Rows are points. The last column is the point's height on a tilted bowl or saddle (a function of degree 2), plus a little noise. Along how many of its main directions does it bend up, bend down or stay straight?
(in the rows, 128 means zero)

Points (11 x 3):
[[134 141 120]
 [140 108 118]
 [122 142 117]
 [111  91 105]
 [154  74  83]
 [142 114 122]
 [159 134 128]
 [152 183  91]
 [134 109 118]
 [164 205  61]
 [129 178  86]]
Directions: 0 up, 1 down, 1 straight

Points, 11 rows:
[[127 103 116]
 [ 99 175 149]
 [114  96 117]
 [135 110 120]
 [161 144 139]
 [127 128 139]
 [185 115 178]
 [205 170 208]
 [152 148 130]
 [150 159 122]
 [126  94 102]]
Directions: 1 up, 1 down, 0 straight

Points (15 x 4):
[[120 155 101 139]
 [154 164  89 149]
 [138 146 142 139]
 [126 109 136 139]
 [181 118 121 154]
 [167  80 113 160]
 [188 109 138 166]
 [131  84 130 149]
 [ 93 142 114 145]
 [ 88  57  91 194]
 [ 94 105 173 169]
 [128 142 162 148]
 [111 110 170 158]
 [ 81 173 143 167]
 [ 90  94 113 158]]
Directions: 3 up, 0 down, 0 straight

Points, 24 rows:
[[117 145 181 121 126]
 [109  92 144 136 132]
 [156 157 135 153 145]
 [102 162 119 161 149]
 [131 146 134 147 128]
 [ 91 160 102 149 157]
 [112 133 115 131 129]
 [108 134 202 141 113]
 [128 130 108 120 129]
 [ 98 122 160 138 120]
 [ 72 111 150 149 140]
 [152 107 105  77 146]
 [ 91 166  97 139 160]
 [145 153 119 103 136]
 [ 63 137  61 116 195]
 [167  68 216 100 185]
 [131  68 106 179 196]
 [ 87 120  91 112 153]
 [130  51 126 132 183]
 [152 150 126  42 177]
 [116 180 157 114 152]
 [122 125 102 138 134]
 [157 107 126 167 154]
 [112 130 118 133 127]]
Directions: 3 up, 0 down, 1 straight

Points, 38 rows:
[[136 142 137 151 122 164 165]
 [117 133 146 117  79 141 117]
 [148 166 131 112  86 145 130]
 [122 123 146 145 109 137 128]
 [ 93 144 123 116 130 162 137]
 [135 110 128 110 103  93 103]
 [ 74 175 144 146  91 135 118]
 [169 144  93  99 133 162 104]
 [ 81 116 129 139 113 129 122]
 [140  77 118 141 125 144  86]
 [120  92 132 110 180 130 108]
 [137 127 124  92 154 147 113]
 [120 116 156 130  96 115 106]
 [ 83 194 123 131 135 153 152]
 [111 135 142  88  64 114 120]
 [142 130 169 203 125 122 184]
 [162 153 127 111 102 143 123]
 [130 152 115 142 105 136 141]
 [130 116  53  93 151 134  58]
 [139 156 121 143 100 152 150]
 [ 70 128 136 109  94  77 129]
 [147 101  94 102  60  97  99]
 [112 115 120  77 134 163 127]
 [ 78 120 156  97 178 131 111]
 [ 58 108 174 187 160 132 145]
 [ 89  54  53 120  82 194  38]
 [ 93 101 161 192 117 145 166]
 [126 100  84 122 106 125  75]
 [115 141 167 173 128 137 154]
 [134 113 128 130  59  82 115]
 [ 85 109 103  81 126 136 127]
 [100 163 103  84 121 118 138]
 [ 21  68 120 118  99 132 165]
 [192 141 104 100 177  99 104]
 [156 147  59 140 165 145 116]
 [176 102 158 113 113 116  95]
 [109  75 144 132 130 145 131]
 [122 134 219 149 148 104  68]]
Directions: 2 up, 1 down, 3 straight

Points (72 x 9):
[[166 145 133 143 108 196 181 166 164]
 [ 67 100 172 156 179 137 209 129 183]
 [126 135  94  65 133 143 186 176 179]
 [199 114  89 173 162 107 106 163 165]
 [148  93 182 180 147  84 229 102 206]
 [ 56 138 124 127 169  51 133 186 201]
 [178  58 119 106 131 110 103 103 165]
 [129  95  95 111 141 127 147 142 145]
 [154 114 139 180 115 156 117 133 135]
 [165 189 117 167 126 118 152 124 146]
 [123 100 119 113 157 177 131 121 140]
 [141 156  99 141  75 129 146 102 145]
 [ 77  94  94  95 131 144  84 130 160]
 [106  72 124 131 129  84 139 121 156]
 [ 98 111 163 118 118 159 115 127 138]
 [151 133 158 114 115 111 161 160 147]
 [133 132 118 103 114  90 175 130 154]
 [ 91 101 198 161 195 136 101 108 165]
 [136 133 116 101 191  96  93 150 158]
 [ 94  97 102 128 138 199 167 149 159]
 [192 114 109 104 151 133 115 144 149]
 [147 104 192 137 127 165  82 124 149]
 [141 130 178 103 112 139 116  70 145]
 [124 123  66 114 188 143  95 139 162]
 [135 118 149 123 124 122  83  91 134]
 [137 123 119 127 136 159 122 106 128]
 [101 147 162 133 164 139 147  92 139]
 [144 156 120 116  90  97 147 144 148]
 [ 92 162 186 140 118 153 156 162 158]
 [175 172 127  91 162 161 178 147 166]
 [114 129 149 159 152 109 133 186 149]
 [151 132 127 152 145 123 127 163 135]
 [110 170 146 123 111 112 129 157 144]
 [123 164 109  85 156 172 152 153 156]
 [140 105  61 125  91 148 147 125 155]
 [106 130 220 110 152 120 167 188 185]
 [122  95 106 154  48  58  85 143 186]
 [135 140 139 128 111 113 113 126 128]
 [150  93 106 121 146 131 146 128 141]
 [154 111  78 160 147 177 156  94 154]
 [200 188 109 110 121 105 152  76 170]
 [ 65 141 170 109  90  95  88 112 166]
 [121 150 131 127 121  82 157 115 145]
 [108 127 161 108 159 176 127 119 139]
 [ 82  99  94 105 114  52 172 118 194]
 [112 149  96 124 105 123 108  79 141]
 [158 145 162 106  97 116 110 103 138]
 [139 111 110 103  90 124 142  74 152]
 [ 93 150 163 108  96 149 136 118 144]
 [147 169 118  34 162 166 150 108 175]
 [163 104 119 121 122 138 105  86 139]
 [150 198 141 118 183 119 107  98 150]
 [167 165 132 139 125  31 157 121 178]
 [145 183 115 130  82 118 144 127 148]
 [110 109 128 136 108 133 109 169 140]
 [127 148 106 123 136 127 122  91 132]
 [125 126 105 133 144  77 175 100 158]
 [151 144 133 130 138 119 111 119 127]
 [171 108 143 166 172 105 130 119 147]
 [193 100 139 153 123 166 116 147 149]
 [120 122 144 126 167 103  92 123 137]
 [109 143 164 107 160 151 123 139 138]
 [138 179 149 113 164  76 150 116 156]
 [ 94 117  99 169 126 195 132  75 153]
 [105 133 149 167  87 129 118 122 137]
 [169 133 156  84  90 135 150  83 155]
 [196 109 118  68 117 153 112 187 173]
 [122 117 175 102 115 124  91  96 141]
 [141  83 126 199 187  86  83  72 179]
 [173 139 150  95 138 146 124 133 137]
 [112  77  73 107  76 121  74 128 175]
 [133 127  91  99 143 167 137 121 142]]
Directions: 8 up, 0 down, 0 straight

Points, 65 rows:
[[132  60 102  84 163 111  85 141 169]
 [179 152 133  87 151  98  83  88 175]
 [128  96 103 133 192 158  99  61 176]
 [130 150 157  98 141 108  94 115 151]
 [ 93 102  81  91 157 107 126  88 181]
 [141 118 147 157 166 114 170 177 155]
 [118  87  88 150 116 140  78 115 158]
 [172 129 132  90 143 154 111 114 146]
 [123 162  41  89 165  70 124 143 144]
 [107 131 115 151  37 139 119 143 135]
 [104  96 143 115 149 131 100 159 150]
 [ 70  60 149 149  99 114 121 179 182]
 [101  54  54 105 100 111 164 162 188]
 [171 112 124 153 128 114 122 133 129]
 [126 102 113 199  83 167 124 122 156]
 [167  91 179 104  64 104 127  95 138]
 [105 159 139 119 120  97 131  46 149]
 [ 80  38 163 134 164 107 122  89 209]
 [103 124 129 146 157  73 101 142 149]
 [141 100 137 144 114 131 126  67 159]
 [136 102  77 141 119 163 159 147 164]
 [124 128  92 133 176 164 113 137 151]
 [119 152 157  92 121 213 149  92 149]
 [ 71  91 128 159 148 154 100 112 154]
 [147  91 149  87 145 134 118 118 144]
 [172 133  83 109 176 118 181 157 166]
 [126 117 132 148 140 123 134 164 137]
 [135  88  67 102 112  92 114 101 156]
 [128 122  79 168 135 112 155  68 169]
 [140 140 132  65 146 152  86 109 169]
 [149 117 100 120 127 142 146 117 141]
 [ 82  82 148 181 119 134  71 153 154]
 [ 75 132 108 104 137 124 147 104 154]
 [ 94  73 151 138 120 132  69 156 160]
 [118 147 155  91 105 218 139 212 199]
 [134 158 130 103 180 125 139 183 171]
 [130  38 160 136 129 126 141 115 160]
 [135 171  83  99 127  98  87 100 135]
 [101 142 130 116 151  79 145 101 153]
 [119 108 169 101 168 119 208 142 164]
 [119 106 143 135 156 136 111 157 138]
 [ 73 175 145 102 115  74 114 166 157]
 [137 136 150 147 157 114  86 133 135]
 [ 74 128 104 132 191 133 104 139 159]
 [184 148 131  90 102 116 114  98 143]
 [151 162 134 134 115  95 115 110 131]
 [166 159 170 133 109 101 169 127 124]
 [128 135 142 121  77 166 181 121 122]
 [167 132 167 149  67 119 157 172 108]
 [147  99 136 114 143 142 127 116 139]
 [108 156  79 116 113  93 132 161 123]
 [142 169  96 109 145  93 104 170 144]
 [134 150 169 122 106 156  70 191 164]
 [116  95 102 167 162  87 148 147 167]
 [105 173  65 127 152 139 105 112 130]
 [112 147 179 110 127 112 128 153 142]
 [ 95 103 138 130 106 178  95 122 153]
 [142 152 133 137 139 111  83 147 136]
 [145 137 121 146 103 114  82 157 132]
 [138 160 132 135  69 103 129  75 124]
 [130 105 155 154 107 147 116 165 131]
 [ 81  93  95  95  60 171 116 148 199]
 [118 157 122  93  81 135 114 115 131]
 [147 120 167 145 151 184 109 124 120]
 [110 102 103  79 136 148 154 127 169]]
Directions: 5 up, 2 down, 1 straight

Points (65 x 9):
[[121 130 172 111 129  97 119 100 125]
 [138 190 122 103 113 126 125 146 102]
 [ 93 171 125 117 130 108 160 163  75]
 [111 103 140 125 136 105 117 151 122]
 [ 96 115 146  73 157 132  95 130 103]
 [121 132 208 132  99  69 144 114 124]
 [ 65 124 105  83 139 112 109 122  95]
 [138 159 126 197 146 136 101 140 120]
 [150  64 149  82 127 134 175 149 124]
 [111 105 167 118 110 112 159 114 131]
 [147 185 159  73 148 139 113 101  86]
 [178 131  96 128 167 118 106 114  92]
 [ 75 145 149 157 126 111 101  29  86]
 [113 133 154  88 135 130 113 101 123]
 [147 107  99 157 104 120 185  88  94]
 [114 124 139 165 117 118 182 118 100]
 [121 113 125 135  66 164 129 147 150]
 [128  68 134 105 141 195 112 149 151]
 [116 187 134 141 131 133 147  81 106]
 [ 69 112 134 105  95 139 131 134 132]
 [125 183  82 122 155 143 141 191  84]
 [ 96 125 113 129 132 155 175 131 112]
 [ 78 178 138 182 147 126 109 137  98]
 [ 83 114  80 144  66 184 190 129  89]
 [117 151 127 154 132 124 182 100  96]
 [117 151 188 146 110 154 137  93 142]
 [124 146  57 117 130  78 134 161  90]
 [143 170 148 155 137 134  65 129 116]
 [116 105 129 150 139 155 130 129 132]
 [ 90 153 119 187 192 131 143 125  82]
 [170 189 111 168 176 134 155 161  82]
 [164 140 161 130 127  92 131 163 116]
 [180 219 126 124 112 167 103 143  68]
 [176 139 146 111 119 139 171 104 114]
 [124 140 119  56 160 164 105 168 105]
 [ 96  98  74 110 115  99 109 121 116]
 [117 106 158 111 146 118 168 201 100]
 [152 196 129  97 147 135 140 128  87]
 [151  97 147 120 145 119 170 124 104]
 [111 131 140 130 123 114 116  89 126]
 [151 152 173  39 180  74 114 135  40]
 [174 200 131 105 138 158 139  82  85]
 [ 83 134  97 124 188  98 105 172  65]
 [ 68 139  89 126 141 170 112 108  96]
 [127  79  97 123 132 138 131 125 124]
 [113 143 178 153 162 121 105 137 118]
 [127 165  95  65 163 167 103 138  94]
 [157 105 169 111 151 168 135  76 105]
 [ 90  72 117  40 131 114 173 111 113]
 [118 106 112  99 104 121 158  78 140]
 [ 57 103 159 116 163 121 155  85  70]
 [175 169 179 147 140 145 114 136 114]
 [139  91 120 121 110  88 153 154 117]
 [168 194 134 131 148 149 181 103  79]
 [138 163 125 145 121 123 129 129 119]
 [142  66 187  62 168 168  83 179 111]
 [123 154 145 150 153 172 166  84 113]
 [108  92 123 151 111 136 146 121 127]
 [181 111  68  98 117 123 132 102 134]
 [107 128 161 115 117 172 117 108 143]
 [155 109  82  99 152 125 142 128 109]
 [122 122 161 160  83 130 171 116 130]
 [124 138  95 222 153 110 171 147  62]
 [131 101 124  72 150  77 146 148  92]
 [163 138 171 165 119 129 106  86 130]]
Directions: 1 up, 4 down, 3 straight

Points (78 x 9):
[[ 57  91 114 102 169 125  83  84 156]
 [198 125 114 134 179 107 231 127 205]
 [167 123 103 132 116 160 127 166 148]
 [ 85 139 126 113 200 131  88 138 152]
 [136  92  92  91 141  86 126 182 139]
 [143 102 147 123 154  91 113 145 119]
 [106  83 204 189 100 121 136 191 219]
 [189 105 100 115 159 121 148 134 145]
 [ 97 159 135 159 141 136 107 126 118]
 [135 150 164 136 114 139 180 111 112]
 [144 142 120 127 137 149  86  83 109]
 [ 86  92 165 118 157 126  90 101 142]
 [127 105 165 155 152 101 135 175 141]
 [119 156 104 151 153 147 135 152 129]
 [130 139  84 138 127 160 176 128 123]
 [ 75 136  93 117 116 140 124  79 126]
 [106  74 131 147 125 122 159  98 127]
 [137  62 119 106 120 156 142 112 119]
 [123 156 106 108  68 127 130 120 114]
 [116  91 130 143 158 146 125 130 122]
 [163  81 117 124 123  80 134 104 112]
 [194 159 125 159 145 109  96 123  72]
 [144 129 105 170 150 116 123 231 198]
 [145 112 122 149 177  77 120 170 123]
 [135 142 168 146 109 143 105  80 115]
 [118  98 117  90  77  84 168  54 142]
 [171 140  84  71 117 160 124 102 108]
 [132  97  84 137  86 110 152 154 138]
 [149 171  87 116 142 186  78 139 150]
 [167 122 122 129 131  91  98 129  95]
 [143 134 147 118 120 154 119 171 147]
 [124 101 144 128 123 156 136 144 130]
 [125 143  95 138 172  95  87 164 141]
 [138 123 112 153 119  91 135 141 134]
 [140 135  94  76 103 132 130 142 117]
 [139 195 148 138 156 108  97 131 100]
 [144 108 114 198 127 129 160 117 138]
 [ 71 175 137 134  70 188 128 104  96]
 [119 172 197 135 124  83 144 111 148]
 [136 106 211 114 124 101 128 180 199]
 [147 183 150 121 102 136 152 146 118]
 [124 144 115 105 146 123 131 166 147]
 [146 115 111 111 160  86 137 128 136]
 [130  73 119 111  62 156 155 127 109]
 [142 164 125 124 126  82 153 144 152]
 [122 102 123 175 136 128  95 166 132]
 [113 105 154 120 184 113 123 150 134]
 [ 94 147  62 102 122 119 101 239 248]
 [156  59 169 100 124 129 147 108 145]
 [163 178 146 184  49 126  75 102 123]
 [ 41 117 157  89  50 112 111 135 160]
 [145  97  94 103 112  81 114 124 104]
 [143 125  99 111 105 154 158 119 114]
 [149 107 152  62 169 167 130 122 159]
 [ 75 100 166 114  90 109  76 123 156]
 [145 111 160 104 133 143  80  80 117]
 [120  88  76 104 147 150 168 136 130]
 [145 121 179  91 123 158 135  82 130]
 [125 132 157 133 175 144 142 133 119]
 [ 94  81 154 109 115 121  94 100 129]
 [107 125  92 143 154 166  96 125 143]
 [ 84 166 124  80  73 103 144 163 158]
 [110 123 140 106 143 179 116  87 127]
 [135 149 146  98 149 103 181 126 147]
 [114  47 160  85 103 144 104 129 117]
 [116 132  99 104 110  51 155 188 203]
 [125 134 168 124 151  69 149  83 155]
 [141 105 155 129  79 148  97 133 133]
 [105 151 117  72 185  79 130  99 187]
 [161  94 117 121 109 158 153 148 136]
 [127  37 147 173 147  99 144 144 114]
 [167 145 143  82 112 151 131 145 122]
 [180 132 107  86 170 112 132 207 200]
 [ 97 103 124 119 198 152 112 184 153]
 [102 111 108 144 124 137  99 153 135]
 [ 81 118 106  81 134 135 124 149 128]
 [147 112 161 170 155 118  67 181 118]
 [141 158 136 166 128 140 121 111 103]]
Directions: 5 up, 3 down, 0 straight

Points:
[[ 63 160 134  86  63 105  84 121  78]
 [ 96 136 136 127 122 159  43 112 109]
 [150  74 183  95 132  95  76 134  66]
 [140 111 108  99 155 123 141 168 116]
 [113 125 160  30 160  73 101 129  60]
 [108 115 111 126 172 117 134 119 122]
 [100 124  94 179  95 167  55 120 101]
 [106 113 116 198 120 130 178 137 103]
 [141  98  83 133 166 115 138 143 114]
 [ 98 110 149 157 155 121 153  55 118]
 [152 100  92 111 131 106 138  44 118]
 [ 74 158 123 179 207  92 100 159  71]
 [143 167 142 116 102 148 126 135 103]
 [117 148 104 107 136 149 112 120 121]
 [180 136 103 115 103 132 148  97  96]
 [148 106 160 178 134 128 141  73 102]
 [161 201 127 172 115 106  63 126 107]
 [153 112 130 132 123 106 149 138 110]
 [120 131  98 104 118 151 122 118 122]
 [ 83 119 108 113 213 109 143 108  93]
 [ 95 151  83 175 123 110 180  95  97]
 [109 153 137 113 134 102  88  52 119]
 [119 154 118 103 133 145 121 119 119]
 [117 147 104 170 147  95 142 176 106]
 [138 143  92 206  86 183  92 139  72]
 [175 131 104 152 103 133 158  97  87]
 [ 89  95 132 133 155 106 166 155 121]
 [125 189 158 143  95 159 177 157  94]
 [168 144 100 114 135 129  91  89 119]
 [ 68 126 165 117 160 170 142 139 109]
 [133 147 131 144 135 130 166  93 108]
 [142 116 178 175 157 118 178 150  92]
 [140  99 124 117 122 175  96 134 100]
 [134  97 176  84 139 170 185 164  89]
 [165 129 164 123 137 130 145  65  90]
 [132  99 126  92 145 171 142 151 103]
 [125 127 112 105 134 133  90 128 124]
 [ 94  94  75 136  66 130 154 140 118]
 [ 67 148 156 125  86  99  76 153  79]
 [ 79  90  77 156  64 133 142 125 116]
 [126 119 115 130  95 104 133 123 122]
 [156 150 136 136 138 184 128  88  91]
 [200  83 150 110 144 138 128 121  70]
 [126 144 175 115 130  64 167 167  76]
 [ 87 142 142 160 116  69 132 100 107]
 [113 108 185 168 137 145 128 121 116]
 [148  78 136 143 121  66 138  91 102]
 [152 120 142  76  94 140 124 148  88]
 [174 125  95 132 142 140 142 119 101]
 [115 138 171 129 103 117 163 177 100]
 [ 43  76 146 126 164 123 123  94 127]
 [121  96  84 132 130 155 124 111 119]
 [ 78 162 179 116 138 169 122  55  97]
 [ 77 136 138 164 147 183 136 139 108]
 [ 98 103 141  70 123 110 111 171  96]
 [179 120  56 157  52 113 133  97  77]
 [132 176 111 132 116 137 121 133 117]
 [133 108 110  85 100 156 112 129 108]
 [105 128 133 132  99 146 110 149 113]
 [152 127 132 177 112 201 106 129  78]]
Directions: 0 up, 5 down, 3 straight

Points:
[[133 115 110 130 189 136 119 127 148]
 [163  90 144  83 153 143 186 138 204]
 [127 148 144  88  92 146 161 154 169]
 [ 70 168 130 170  78 149 148 176 153]
 [114 201 168 144 145 169 116 133 118]
 [107  86  78 125  84 135 131 121 115]
 [131 107 147 163 138 135  94 104 131]
 [137 156 153 138 137  99 145 148 138]
 [185  91 127  53 142 147 100 103 155]
 [ 60 124 129  90 184 133 116 137 177]
 [168  52 129 104 132 133 142  45 143]
 [167 104 155  83 135 118  69 139 136]
 [154 157 106 150 165 151 150 110 158]
 [105 144 136 138 124  95 139 105 123]
 [ 62 139 166 103 135 186 112 138 165]
 [144 119  97 145 103 138 129 131 123]
 [146 110  68 128 139 134 148 102 120]
 [181 159 101 139 134 141 192 107 187]
 [ 81 110 137 140 143 116 133  91 131]
 [100 154 117 148  62 145 147 129 145]
 [ 45 153 118 132 136 170 127 167 163]
 [136 131 135 108 139 109 117 163 153]
 [ 98  99  92 124  47 148 178 126 137]
 [148 128 121 147 146 130 120 132 128]
 [132 133 117 144 115 129 125 109 122]
 [140 107 114 111 141 123 108 101 124]
 [145  75 163 161 125 161  86 131 149]
 [127 129 109  76 105 102 132 110 142]
 [ 85 125 146 171 112 122 163 114 124]
 [ 84  82  57 159 193 126 158 154 116]
 [ 99 104 132 118 142 141 148 149 154]
 [173 189 133 132  72  80 120 123 120]
 [ 85 101 180  94 120 102 113 118 162]
 [154 119 177 148 131 126 169  82 156]
 [147 148  71 116 166 174 152 164 206]
 [143 116 135 111  97 110 168 142 151]
 [ 95 149 130  50 158 114 107 155 203]
 [136  88 123  99 216  70 132 117 186]
 [161  96  98 160 181  88 194  89 143]
 [110 156 113  68 203 160 122 161 229]
 [115 134 184 118 161 138  93 145 143]
 [108 114  54 134 125  55 115 161 139]
 [126 112 132  75 129  99 126 124 159]
 [102 104 146 144  75  93 139 140 143]
 [177 115 151 163 105 126  71 122  99]
 [202 185 134 121 108 109 154  82 142]
 [167 162 144 184  92 113  93 119 104]
 [ 63 144 102 169 184  96 150 123 114]
 [162  92  65 141  96 147 195 139 137]
 [ 90 160 143  83 116 134 139 185 182]
 [ 75  89 131 105 121 111 154 106 137]
 [129 155 168 180  90 140 225 126 152]
 [159 170  97 101 169 118 112 180 175]
 [142 188 162  89 134 158 129 135 152]
 [ 99 136 166 158 163 162 123 182 144]
 [129 119 135 120 111 132 140 147 144]
 [142 161 145  73 152 133  97 107 146]
 [161 153 123 195 162 122 103  86 117]
 [107 177 149 139 140 133  62  98 102]
 [110 102 104 126 125 161 137 163 157]
 [128 126 120 161 151  87 167 140 137]
 [140 168 130 114  51  91 169  81 134]
 [101  86 100  73 120 133 155 111 151]
 [121 164 146 110  91 124 151 155 150]
 [146 113 190  92 114 153 119 130 152]
 [139 113 102 154 144  94 128 113 113]
 [107 112 137 116 109  91 125 151 151]]
Directions: 4 up, 2 down, 2 straight
